Rows are points. Each copy is the shape, with its points in the same order, turned, moved and blurred by noise. Say if it was mirrored as well.

Shape, 7 rows:
0: -.33  .10
1:  .54 -.05
2:  .06  .44
3: -.29 -.26
4:  .12 -.12
5:  .33  .10
6: -.43  .03
Copy 1, 7 rows:
0: -.26  .24
1:  .46 -.32
2:  .21  .35
3: -.37 -.14
4:  .09 -.17
5:  .36 -.03
6: -.37  .20
Copy 1 is: only turned
Copy 2:
0: -.25 -.20
1:  .50  .28
2: -.18  .27
3:  .05 -.49
4:  .23 -.11
5:  .22  .29
6: -.30 -.39
Copy 2 is: only turned

Shape:
0: -.07  .30  .21  .00
1: -.04  .22  .36 -.24
2:  .43  .13  .22 -.22
3: -.03  .34 -.05  .65
4:  .07  .29 -.19  .19
5:  .22  .37  .32 -.13
6: -.03 -.62 -.07  .28
Copy 1:
0:  .29  .18 -.01  .11
1:  .36  .09  .23  .08
2:  .44 -.35  .03  .09
3:  .04  .35 -.65  .30
4:  .14  .14 -.44 -.11
5:  .55  .03  .06  .17
6: -.58 -.23 -.11  .16
Copy 1 is: only turned
Copy 2 (7 x 4):
0:  .10 -.19  .07  .09
1: -.17 -.05  .08  .17
2: -.16  .08  .37 -.23
3:  .73 -.41  .21 -.11
4:  .32 -.26 -.02 -.32
5: -.14 -.21  .31 -.03
6:  .70  .62  .01 -.13
Copy 2 is: mirrored

Shape:
0:  .00  .30 -.27 -.30 -.46 -.08  .14 -.44
1: -.05  .05 -.32 -.14 -.37 -.65  .04 -.46
2: -.58 -.21 -.28 -.12  .81  .02 -.45 -.05
3: -.13  .29  .05 -.44 -.16 -.31  .06 -.23
4: -.51 -.38 -.32 -.48  .54  .21 -.34  .17
5:  .16  .22 -.18 -.37  .11 -.32  .07 -.31
6: -.04  .22  .02  .10  .10  .23 -.09  .46
7:  .05  .21 -.08 -.04 -.34 -.04 -.44 -.57
8:  .18 -.38  .11  .10  .29  .35 -.26  .22
9: -.16 -.15  .03  .18  .04  .09  .08 -.53
10:  .15  .14  .08 -.17  .36  .24 -.01  .26
11:  .27  .16 -.25  .10  .13  .35  .00  .12
Copy 1, 12 rows:
0: -.23 -.47 -.27 -.16 -.13 -.18  .02  .29
1: -.20 -.38  .12 -.05  .06 -.55 -.44  .29
2:  .07  .38 -.21 -.20  .84  .38 -.47 -.45
3: -.25 -.49  .20 -.17  .10 -.14  .04 -.06
4: -.01  .05  .00 -.13  .58  .84 -.51 -.21
5: -.23 -.25  .30 -.47  .13 -.18 -.05  .05
6: -.19  .29  .12 -.04  .44  .32  .51  .12
7:  .40 -.37 -.34 -.20  .19 -.30  .13  .20
8:  .41  .49  .28 -.20  .20  .51  .21  .09
9:  .16  .23 -.15 -.15 -.18 -.14 -.15 -.30
10: -.14  .11  .26 -.36  .29  .41  .37 -.10
11: -.16  .30 -.02 -.37  .09  .27  .38  .31
Copy 1 is: mirrored
Copy 2:
0:  .02  .31 -.11  .61 -.28  .36 -.11 -.03
1: -.14  .44 -.55  .45 -.20  .14  .24 -.28
2:  .05  .38 -.21 -.48  .32 -.62  .00  .33
3: -.15  .34 -.14  .58 -.23 -.18 -.03  .00
4:  .04  .44  .12 -.43 -.13 -.62  .18  .43
5:  .29  .24 -.24  .45 -.18 -.19  .05 -.13
6: -.23 -.33  .27  .04  .08 -.15  .25  .25
7: -.16  .08 -.46  .10 -.27  .21 -.36 -.06
8: -.04 -.28  .34 -.46 -.04 -.21  .04 -.19
9: -.09  .30 -.05  .02  .27  .11 -.20 -.38
10:  .15 -.30  .34  .06  .05 -.33  .06  .16
11:  .19 -.32  .18  .03  .17  .23  .05  .22
Copy 2 is: only turned
